Each row of a before or after table is a point. One or more steps were done to the points. Then noise was added and the rows were shuffled. The steps act on how far a point lies along the listed directions, d1 being the first. What was done? A step turns or swaps two directions, mirrors them in a line or flattens them onto one, adds a multiple of one to another, or multiplies one. Angles are multiples of 10 degrees, from the lower direction toward the higher: turns from -170 to 170, lines from 10 to 170 but not 90. Use the fewest steps. Two steps may share a direction if one is a turn and the other turns, adds or multiplies; they go together, in the order done. Otherwise the lowest direction goes first.

Directions:
(1): [ 47 -39 -21]
(2): [26 -1 60]
(3): [-36 -52  15]
Before:
[[-15 -66 -16]
 [  9  30 -48]
 [-72  -7  -8]
 [-18 -49   1]
 [-37 -48  -1]
 [-16  36   2]
 [ -3  67  55]
 [-42 -30  21]
 [ 10 -29  -3]
 [ 46 -18  23]
 [ 12  24   5]
 [-23 -34   3]
 [ 13  12  44]]
After, 13 rows:
[[-52  -5  29]
 [  1  39 -12]
 [ -1 -29   5]
 [  1   9 -89]
 [-82  25 -37]
 [-40 -35   1]
 [-59 -23  -4]
 [ 25  11   6]
 [-35 -17   4]
 [ 37  15  81]
 [-53 -51 -19]
 [ 51  69  84]
 [ 50 -33  69]]
Steps: turn d1 and d3 by 30 degrees; multiply d2 by 2

Directions:
(1): [-30  14 -13 -52 -42  68   0  30]
(2): [-40 -56 -62 -10  49   0  -1  12]
(3): [-48  33  53  -7  55  -2 -33  30]
Before:
[[-25 -49 -76 -23 -20  40  15   5]
 [-29   8  31  13  18 -10 -21  22]
 [ 35   6 -11   6   0 -17  10  -5]
 [-45 -13 -43 -51   4  58   6  21]
 [ 41 -29 -34  12  11 -22  29 -22]
 [ -4 -13 -19 -42   9  12   4   4]
 [-59 -15 -17 -59 -35  95 -16  32]
 [-45 -26  -4 -16  20  19 -10  12]
 [  0 -57 -61  14  -2 -19  10 -24]
 [  1  17   5  -1   3  -9 -22  20]
 [ 34 -43 -55  -3 -17 -16  36 -32]]
After:
[[-17   5 -19 -44  -4  49  10  27]
 [-36 -18  52  46  95 -47 -40  -9]
 [  8  20 -11 -22 -12  19   4  15]
 [-71 -13  -2  -5  69   4 -24  27]
 [-16 -44  -5  17  34 -19  -3 -12]
 [-47   9  -6 -59  11  43  -3  31]
 [ 23   3 -12  14  -8 -19 -14   3]
 [-32 -11   4  13  89 -28 -11  -2]
 [ -5 -10  -2 -23  41 -16  -4   1]
 [-59 -21 -31 -32   4  33 -16  25]
 [ 20 -27 -10  35 -20 -26  10 -12]]
Steps: turn d1 and d3 by 130 degrees

Directions:
(1): [ 64  15  -9  15  -7 -18  43   5  35  82  32 -33]
(2): [  0  16  40   5 -55  62   4  72 -27 -10  37 -27]
(3): [  6 -58  15  55 -27  17  29  17  19   7 -88  -5]
(4): [-49 -24 -64   7 -18  -7  27  31 -48  50  16  52]
Before (13 x 12):
[[ -5  16  -6 -18   7 -18 -14 -22   5  -9  -2 -13]
 [  0 -31  15  28 -15  19   1  13   3  -9 -42  -4]
 [-24   0  -3  -4  11   3 -14  -5 -14 -36   9   6]
 [ 23   5   3   3  -6  -2  -1 -11   3  23  14  -5]
 [ -6  19  14  -6   2  10  -8  -2  -8 -25  -2 -11]
 [ -1  -2  -9   1   1   1   1   1  -7   9  15  -7]
 [ 20  16  -1  -7   4   3   0   4  -2  11  21 -17]
 [-11 -65  34  62 -38  22  29  18  24 -10 -95  -1]
 [-12   4  -4  -6   1 -12  -4  -7 -18  -6 -14   9]
 [ -1   2  25  -5   4  20  -1 -13   4  -9 -10   1]
 [ 21  12   0  -1  15 -10   4 -10  13  13  12  -9]
 [-26  -1  -6  -6  -2   6 -14  11 -14 -22  18  12]
 [ 13  11   7 -10  -9  -1   2   1   3   0  14 -28]]
After, 13 rows:
[[ -1   0  -8  -2   2  -2   1   0  -8   6  19  -7]
 [ -1   6  23  -8   7  18  -1 -13   5 -10  -5   3]
 [ -6  28   9 -14   6   4 -15  -4 -12 -24  13 -10]
 [  1 -23  15  20 -11  18  -5  12   2 -10 -30  -2]
 [ -4   2  -4  -2   0 -14  -5 -19   9  -9 -24 -14]
 [ 22   3   1   7  12  -8   9  -9  16  15  -2 -10]
 [-23  -1  -2  -6   9   3 -13  -3 -14 -36   9   4]
 [ 19  24  -4 -16   9  -2  -3   2  -5  10  31 -15]
 [-26   9 -10 -15   2   1 -19   8 -18 -22  35  12]
 [-13 -58  32  56 -35  21  27  15  22 -12 -84  -1]
 [ 12  22   5 -21  -3  -5  -4  -1   0   0  29 -25]
 [-12  -5  -3   4  -4 -10  -1  -6 -15  -5 -27   8]
 [ 25   4   3   4  -5  -2   1 -11   3  23  13  -6]]
Steps: add -1.5 times d2 to d3

Directions:
(1): [ 12 -22  -3 -16  48  43 -95  47 -15 -16  -9  11  13  49 -18 -14 -70 -27
 -16   4]
(2): [ 23 -42 -18  36   2 -70 -60 -39  28 -43 -19  19  61   3 -18  52  35  12
   6  25]
(3): [-38 -10 -43  85 -31  47  31  28  39  34 -41  38   8   6  -3  41 -31 -37
  17  19]
Before (10 x 20):
[[-28  26 -32  52 -36  57  84  23  19  51  -9  10 -35 -10  19  -3 -35   7
   13   0]
 [-13   6   0  10   6  74  12  39  -7  53   9   3 -33  17  17 -19 -67 -29
    2 -13]
 [ 21  -2  26 -19  22 -30 -48 -17  -6 -33 -11   1  21  13   2  -1  25  14
    1  -9]
 [ -2  -4  18 -19  -2  13 -18  -1 -11   9  13 -11   4   2  13 -14  -5   5
  -10 -19]
 [ 16  12   0   7  -9 -62  -3 -27   5 -30  -5   8  23 -23 -10  34  52  23
   13  15]
 [-38  18   3  53 -26  53  52  34  23  40 -23  14 -31  37  16  -1 -32 -29
    5  -6]
 [ 20 -19  15 -43   6 -68 -19 -37 -17 -36  19 -13  -3  -1   1  -6  49  46
   -6 -24]
 [ 24 -30  -5 -20  46  -7 -76   1 -20 -39   8  -8  16  20 -16  -7 -22  -2
  -22   7]
 [-22  41  -1   5  -6  41   3   6  -1  14  -6   9 -23  13  -3  -1 -35 -32
    0   0]
 [ 18 -22 -17  17  16 -36 -24 -37  14 -18 -10 -10  36 -15  -7  17  31  27
    4 -16]]
After:
[[  3 -41 -28  66   1   6 -47   3  32  11 -21  31  36  21  -4  47 -35 -24
   10  21]
 [  3 -15   9  -2  -4  -3 -33 -11  -3  -1   7  -5  23   3   8   4   2   9
   -8 -11]
 [ 19 -11   6 -44  46  19 -52  15 -36 -22  19 -18 -11  18  -6 -34 -35  -4
  -27  -6]
 [  1  52  23 -40  -6  -5  49   6 -27   4  18 -14 -34 -26   7 -20  27  18
    6 -12]
 [-14 -11 -51  95 -36   3  37  -7  47  19 -31  31  17  -7   3  46  -9  12
   21  23]
 [ 13  -3  25 -62   9 -43   5 -22 -31 -22  30 -22 -27  -2   9 -29  37  43
  -11 -37]
 [-29 -12 -13  89 -27  10  13  11  45  14 -39  30   9  40   5  40 -11 -26
    9  16]
 [-14  16 -16  32  -9   7 -28 -13  18  -7 -21  24  11  15 -14  35 -19 -29
    5  16]
 [  4  18   7 -31  18  20  26  -7 -21  17  15 -33 -23 -17  10 -37   5  22
   -5 -41]
 [ 13  21  40 -47  22   0 -20   2 -22 -16   2 -11 -11  14  10 -31   9  13
   -4 -25]]
Steps: mirror d2 and d3 in the line at 100 degrees

Directions:
(1): [ 22 -32  39  33  95 -55 -13   2  -3 -16  33  71  10  24 -41  -3  54 -67
  77  30 -35  51  23 -30 -15  47  25   9  -4  -3 -18 -23  26 -52   2  -1
   6 -13 -22  22  -8 -21  71  -1 -23  20 -32  60]
(2): [ -2   7  53 -38 -12  31 -51 -36  25   2  18  20  24 -47  73  36  -9  47
  48 -76  46  24  -4 -69 -41  27 -46  63  57   1  -3 -29  26  33  35 -15
  48 -43 -14  15  16  26   1  -5   4  69 -12  17]
Before (9 x 48):
[[-15  31   7 -43 -73  59 -12   1   8  21   7 -44  26 -39  61  25 -24  73
  -29 -82  48  -4  -1  -7 -11 -19 -41  37  23  18   3  -7  -7  61  39  16
   25 -26   2 -22  21  37 -47  10  31  34   7 -26]
 [ -1 -14  12   9  38   2 -14  -5  19  18   8   2  19  -5  -2   1  15 -27
   26   8  -9  19   3 -13 -14  18  12  -1  -6   4  -3  15   0  -4  -4  13
    6 -18 -19   6 -13   7  15  -3   3  17  -1  26]
 [ -9   5 -46  48   7 -25  44  32 -29  -1  -5 -13 -33  45 -86 -25  -1 -43
  -40  58 -37 -21  -7  66  35 -27  25 -46 -43  10  -2  26  -8 -27 -11  12
  -41  37   6 -29 -12 -39  -5  13  -9 -48   4 -11]
 [ 14 -26  41  16  75  -2 -36 -21  25 -24  41  39  15   5   2  14  38 -10
   72  -2   1  49  27 -60 -17  53  -6  37  39  -6  -7 -20  14 -22   8  21
   21 -39 -29  22   9 -18  29  -6  -9  35 -26  59]
 [-11  10  20 -30 -32  21  -3 -13   6  14 -16 -28  -1 -36  40  21 -17  39
  -18 -43  32 -25 -12  -3 -21 -15 -29  48  46   7   4  -8  -9  49  31   0
   12 -14  -1 -18  22   8 -31   3   6  39  -3 -33]
 [ -2  24   2 -51 -77  76 -19 -26  15   6 -10 -44  -7 -42  68  24 -49  71
  -40 -86  63 -13 -27 -30 -26  -9 -50  45  34   5  19 -17 -11  58  33  -9
   33 -22  17  -9   9  35 -46   1  20  44  28 -42]
 [-36  11 -44   4 -47  24  18  -4   9   1  -7 -25  -3   2  11 -10 -26  42
  -43  -8  13 -14 -17  35  10 -33   1  12 -18   3  13  18 -23  16  -8  -2
    6 -21  23   7   2  14 -25 -19   3  -5  29 -13]
 [ 14 -14  15   3  54 -38  -6 -10  -3 -21  24  40  -7  44 -10   9   8 -31
   47  34 -13  13  10  -7  -7  31  11   0  -1   8 -22 -30   9 -24  16   2
   14 -19  11  16  -2  -2  35   8 -22  20 -13  35]
 [-28  24 -35 -20 -31  -4  35  29   1  29 -29 -44  -3  21 -12   0 -33  33
  -48   7 -15 -29 -17  50  26 -35  17 -16 -31 -10  16  31 -23  17 -18  19
  -21  20   0 -14 -24 -16 -23  10   4 -52   4 -26]]
After (9 x 48):
[[  8 -17  47  -1  50  19 -45 -31  30 -19  37  28  18 -10  30  23  22  17
   65 -27  21  43  22 -70 -22  46 -21  51  55  -6  -2 -20  14  -2  16  18
   33 -45 -29  21  16  -7  10  -8  -2  47 -22  48]
 [-27  -4 -49  31  -7 -10  31   9  -2  -7  -1  -8  -9  30 -31 -25  -2  -2
  -30  31 -17  -3  -2  49  18 -27  27  -8 -42   2   8  22 -25 -17 -20   4
  -11 -11  21   9  -6  -4   0 -17  -5 -22  23   5]
 [ 15 -19 -11  49  62 -48  33  49 -28  -2  25  19  11  50 -81 -22  54 -66
    7  48 -52  27  33  45  24   6  49 -32 -53  13 -17   1  -4 -45  -1  34
  -24   9 -10 -13  -8 -21  42  14  -1 -25 -18  26]
 [-27  40 -34 -13 -84  49  14  -2  -4  13 -16 -55 -21 -17  12   8 -56  56
  -64 -31  30 -44 -31  32  12 -43 -35   1   7  14  11  19  -9  49  17  -1
   -7  11  13 -34   7   3 -65   8  14  -7  21 -50]
 [ 11 -23   7  29  58 -53  28  19 -16   0  -3  16 -14  26 -55 -10  37 -57
    8  45 -35  -3  11  30   1   2  32   2  -5   3  -8  -6  -9 -24   1  14
  -22  11  -7 -12   4 -33  28   6 -16  -3 -18   4]
 [-29  20 -35 -16 -26  -6  38  29   0  28 -30 -41  -2  23 -14  -2 -29  30
  -46  10 -19 -28 -16  52  28 -33  21 -18 -34  -9  18  31 -22  14 -19  18
  -23  24  -1 -12 -26 -17 -20   9   4 -54   4 -26]
 [  3   8  24 -30   0   5 -26 -29  11 -12  16  12   0   7  46  27 -24  25
   31 -21  25   2  -4 -25 -19  21 -24  27  31  12 -13 -32  10  20  31  -6
   36 -33  14  14   9  23   1   5  -9  44  -1  14]
 [ -8  -6  14  -6  15  16 -21 -13  25  23   5 -10  23 -17  18   7   6  -6
   22 -11   6  13  -6 -21 -20  16  -3  11   9   7   1  13   2  13   0   8
   16 -25 -17   3  -9  18   1  -3   7  27   6  18]
 [ 32 -32 -19  53  77 -45  36  30 -23 -20   9  29 -25  60 -94 -31  43 -91
    1  64 -51  24  11  26  11  21  55 -32 -55   2  -1 -10  -9 -64 -15  14
  -29  19   6  -2 -26 -33  59   5 -19 -26  -1  20]]
Steps: swap d1 and d2
